Each row is a point. To make a cloud, some directions were put in groups of two or more. Within a group, all points are equally far from the middle, so they leave a hole (a ring in 2 directions, a hollow ball in 3). The other directions are filled evenly. Then the cloud was stretched, turned, moved and blurred a little. How many holes are there, and how many directions does each take, smallest first?

Cloud:
[[-34  21  25]
 [-28 -19 -18]
 [-20 -44 -30]
 [ -3 -12 -14]
 [ 31 -32  -6]
 [ 46  27  21]
 [ 20  28   4]
 [-27 -47  39]
 [-11 -24   5]
 [ 27 -23  58]
 [-13 -52 -34]
 [ 45  46 -15]
 [ 46  29 -14]
 [-14 -21 -35]
 [ 24 -31 -21]
 [ 26  14  48]
 [ 23 -31   6]
 [-29  -4 -47]
 [-50  -1  12]
 [ -6   5 -19]
 [-36 -60  23]
 [-35  -8  14]]
Holes: 0

Cloud:
[[-20  30  12  19]
 [ 21 -48 -43   0]
 [ 60  -5 -31   6]
 [-22 -25  -5   8]
 [ 44  20  14 -33]
 [ 25 -40 -46  13]
 [ 29  40 -59 -12]
 [ -4  -3  21  57]
 [-24  -2 -37  24]
 [-24  19  29  -3]
 [ -9  -8 -15  47]
 [ 29 -33   1  17]
 [-20  30  16  19]
 [-33 -26  28 -20]
 [-18   5 -20  46]
 [ 45 -38  41 -35]
 [ 33 -20 -52  44]
 [-22  20 -30  31]
 [ 56  36 -44   4]
 [  0 -19  11  39]
 [  1  23 -27 -38]
 [-25   6 -59  18]
 [  8  45 -39  -2]
 [  8 -30 -29  30]
 [ 53  -7  21 -40]
 [  9  20 -36 -47]
 [-14 -56 -26 -17]
 [-23   9  -8 -32]
 [-28   2  -6 -29]
 [-21 -24 -37  13]
 [-22  24 -22  20]
 [ -4  -5  -5  56]]
Holes: 1 (2)

Cloud:
[[ 27  31 -13 -10 -24 -19]
 [-28   9 -36   4 -36 -17]
 [ 20 -31  10 -18 -15  29]
 [ 29 -27  25   7  27 -29]
 [-31   5 -35   6 -27   3]
 [ 22  -2 -31 -50  48  12]
 [ 20  -2 -18  -1 -31  15]
 [ -6 -43  12 -12  -4 -30]
 [ 22  38  42  12 -12  -4]
 [ 25  41  42   7 -17  14]
 [-14  10  15  17  18  29]
 [  5  44  31  -5  28  -5]
 [-11 -20 -44 -11 -12 -11]
 [ 50   8   0  15 -16  22]
 [ 39 -17   9 -38  41 -16]
 [ 17  -6 -16  31  47 -13]
 [ 18  22  41  16 -16  23]
 [ 18  -5  -8 -22 -19  36]
 [ 39  58   5  -1 -19  10]
 [ 51  -3 -20   9  22  -7]
 [ 26  36  13 -46  14 -30]
 [ 11  -6  18  26  18 -34]
 [ 28 -17  29   8 -20  29]
 [-22 -33 -30   1  20 -42]
 [ 12 -31  16 -25  23  42]
 [ 37  11 -18  26  -4  -5]
 [-23 -10 -24  -6  31 -44]
 [-16 -45 -37  18  -7 -18]
 [ 43  23 -15 -23  48  28]
 [ -3  27  11  31   3 -36]
 [ 13   9 -13 -47  16  42]
 [-13  22 -34 -10  -9  33]
 [-24  -6   7 -44   7 -40]
 [ -5 -56  11   0  -4 -22]
 [  4  19  19 -38  41 -19]
 [ 57  -1  38  14  20  17]
 [ 25 -10  36  15   0  44]
 [ 22  30 -26   2  43  18]
 [ 17 -12 -15 -60  19 -17]
 [-23  12   9  38 -27   9]
 [ -6   5 -44 -29  40  12]
 [ 36  20 -16  37   5   7]
 [-25 -32   5   7   4  18]
 [ 23  19  36  16  10 -16]
 [-18  25  -6  -1  44  -9]
 [ -6 -10 -36   3  28  38]
 [  3 -26  20  39  15  39]
 [ 59  11  -9  -5  47  27]]
Holes: 2 (2, 3)
